Each point is reached from the start by the listed moves, each made once or not at all, plus a little noise. Is the number of moves made odd or even? Then give how often each move was made.

Moves:
(1): [42 -7 43 50 19 18]
(2): [ -2 -39  -1  -7  -8  61]
(3): [-39  -5 -44  18  18  -2]
Start: [ 17  40 -18  39  24  28]
Points:
[-23  -5 -63  50  34  88] -> even (0, 1, 1)
[ 16   1 -18  32  17  89] -> odd (0, 1, 0)
[ 18  40 -17  39  25  28] -> even (0, 0, 0)
[ 19 -11 -19  99  54 104] -> odd (1, 1, 1)
[-22  34 -60  56  43  26] -> odd (0, 0, 1)

Moves:
(1): [-27  19   6  16  26  -8 -17 -40  10]
(2): [-13 -38 -49  26 -22  -8 -27  -7 -30]
(3): [ 32  11  26  -8   6  25  -6  -8 -15]
(4): [ 23 -17  25  16  33   6 -15 -23 -45]
(5): [-18 -42  -6 -34  -5  44 -19  35  29]
(6): [ 18  -5  28  25  49 -17 -64 -41 -15]
Start: [  5 -29 -15  13 -12  -8 -29 -15 -23]
Points:
[  44  -74  -14   42    0   14  -72  -52 -113] -> odd (0, 1, 1, 1, 0, 0)
[-37 -43 -64  52  -2 -26 -73 -61 -44] -> even (1, 1, 0, 0, 0, 0)
[ 24 -35  15  34  47 -24 -91 -56 -37] -> odd (0, 0, 0, 0, 0, 1)
[ 39 -80  31 -15  24  73 -64 -13 -61] -> odd (0, 0, 1, 1, 1, 0)
[  52  -50   35   59   67  -20 -111  -80  -89] -> even (0, 0, 0, 1, 0, 1)

Moves:
(1): [  1  -7   1  23  25 -22  -5  -2   8  -1  35   3 -29]
(2): [  2   2 -48 -19 -11  -8   1  -8   4  13 -23   6 -17]
(3): [  7   0   1  -6  45 -55 -22   9 -18   8 -30  -9   4]
(4): [ 22 -10  25  15 -24   3  -1 -23  29  51 -17   1 -11]
(5): [  9  35  15  14   8   4  11  -1  -6 -19 -15 -36  32]
(6): [ 48 -12  59 -15  -8 -16   0 -51   0 -14 -11 -15  15]
(7): [ -3  18 -40  -1 -30  38 -18  -6  21  60   3  14   8]
(8): [-30 -31   3  -1   9 -26  16 -49  59 -37  11  27  -8]
(9): [-17  21   9 -18   5 -11  32 -20 -13  -6  -9 -10  10]
(10): [ -5  22   5  -1  19  21  -6  -5   0 -12   4  10  -4]
(11): [ 10 -29  11  70  12  18 -36   0 -15  18  -5  -6   2]
Start: [  2  -3  25  -3   4  19 -20   3 -23  13  24  -6  14]
Points:
[  54   17   29  -40  -65   26   -6 -105   18  118  -36   -9   19] -> odd (0, 1, 0, 1, 0, 1, 1, 0, 1, 0, 0)
[ 47  38  60 -19  21 -36  18 -79 -28 -14   0 -59  24] -> odd (1, 1, 0, 0, 1, 1, 0, 0, 1, 0, 0)
[ 84 -61 121  90   6   1 -63 -72  -3  67  26 -23 -10] -> even (1, 0, 0, 1, 0, 1, 0, 0, 0, 0, 1)
[  16  -35   68   26   38  -32  -49 -115   12   43  -18   -5   45] -> even (0, 0, 1, 0, 0, 1, 1, 1, 1, 0, 1)
[ 21 -24  -7  90  37 -29 -74 -75  57 103 -17  -7  -6] -> even (1, 1, 1, 1, 1, 0, 1, 1, 0, 0, 1)
[ 28  38  75  25  63 -60  -7 -34 -23  45 -11 -58  22] -> odd (1, 0, 1, 1, 1, 0, 0, 0, 1, 0, 0)
[-13  17   0   7  97 -65 -25 -54  24 -35   6  -5  -8] -> even (1, 1, 1, 0, 1, 0, 0, 1, 0, 1, 0)

Moves:
(1): [  1  -5   1  -4 -12   5   8 -29  16 -20  10  10  -7  13  13  12   6  -7
  -8]
(2): [  7   1   1   6 -15  -3  21   1 -17  15  -3   6   9   0  15  13  -7   2
  -2]
(3): [  3  -2   6 -15  -2  -6  20   8   0   2  18 -18   3   6   1 -16   0  -7
  18]
(4): [  4   0   5   4  -4   3  15   0  11  -2   6 -10   0  -6  -1   7   6   0
  15]
(5): [  9  13   7  -5 -11  11 -13 -20   3   1  16   1  20  -2 -14  -1   2  -7
   4]
(6): [-11  -9  13  17   6 -13  10   9 -20   3  10   2  12  -5   1  33   0   3
   9]
(7): [  2   2  -8   0  10   5  -7   2   8  -8   0  -5  -8   8   9   5   0 -21
   2]
(8): [ -7  -2   0  -1 -10   6  11 -14  -7  12 -13  11  -5  10   2 -12 -10 -12
 -11]
(9): [-12   2  -9  -8   2  14 -19  14  -1  -2 -16  -3  -4   1   7   2 -12 -17
   1]
(10): [-11   2 -13   3  10  11 -28  -6   3  -2   0  -8 -14   6  -5  24  11  -1
   7]
(11): [ -5   2  -8   7   1 -10 -17  -4   4 -16  22 -10  -4  -6   2   9   3  -5
  17]
(12): [-16  -7  -4   3   6  -3   0  -4   2 -12 -12  -6  -9  -1  12  -3  12  -1
 -17]
(13): [ -3  -5  -1  -1   5 -18  -1  12  -9   4 -22  -1  -5 -12  -7   6  -7   8
  -5]
(14): [ 12 -13 -18   0 -13  18  14   4  -3   7 -16  12  -8  -4  12  14  11 -11
  19]
(15): [ -7 -13 -10  -1 -14   4  -3   0   4  13   4 -11   6  -5  -3  16  -5 -11
  -1]
(16): [ 15  -5  -4  -8  -4  20  -4 -21   1  21   0  16 -12   0  14  -5  -6  -9
  15]
(17): [  4  -5   5   9   0   1  -9 -10   5 -14   9  -3 -10  13  11   7   7  -5
   3]
(18): [ -8   1  17  13   6 -36  -4   1  -3  10  10  12   1   8   1   4   3  15
   3]
Start: [-24   1  -5 -10  -7  -3   6  -1  -6   2   2  -6  -4  11   6   7   8 -13
   3]
Points:
[-54  -4 -24  27  -7  -8 -22  -1 -22  -2  16 -13 -10  10  47 114  39 -58
  58] -> odd (0, 1, 0, 1, 1, 1, 1, 0, 1, 1, 1, 1, 0, 1, 0, 0, 0, 1)
[-29  10 -33 -35 -18  26 -33 -28 -22  29   3 -18 -24  21  31  34 -15 -85
  47] -> even (0, 1, 1, 0, 1, 0, 1, 1, 1, 1, 1, 0, 1, 0, 0, 1, 0, 0)
[-58 -28 -24  14   4 -36 -60 -31   0   6  14 -18 -49  12  30  65  26 -24
  27] -> even (0, 0, 0, 0, 0, 0, 0, 0, 0, 1, 1, 1, 1, 0, 1, 1, 1, 1)
[-35 -41 -59 -19 -43  49  11 -28  -1  23 -49   0 -47   3  64  94  16 -62
  29] -> even (1, 1, 0, 1, 0, 0, 0, 0, 1, 1, 0, 1, 1, 1, 1, 1, 0, 0)
[-15 -36 -38   9 -25  23  24   3 -30  53 -21  -3 -25  -7  41 121  11 -53
  63] -> odd (0, 1, 0, 1, 0, 1, 1, 0, 0, 1, 0, 0, 1, 1, 1, 1, 0, 0)
[-37 -22  -3   5  -4  -9   4 -27 -17   6  30 -26 -38  18  25  61  10 -41
  70] -> odd (0, 0, 1, 1, 0, 1, 0, 1, 0, 1, 1, 0, 1, 0, 0, 1, 1, 0)
[-29   1 -34 -24 -48  60 -31 -45 -19  60 -10   5  -4  21  21  43 -19 -70
  15] -> odd (0, 1, 0, 0, 1, 0, 0, 1, 1, 1, 0, 0, 0, 0, 1, 1, 0, 0)
[-41  -9 -39 -22 -48  69 -15 -76  16  18  -7  -3 -28  34  52  68   5 -98
   9] -> odd (1, 1, 0, 1, 1, 0, 1, 1, 1, 1, 0, 1, 0, 0, 1, 1, 0, 0)
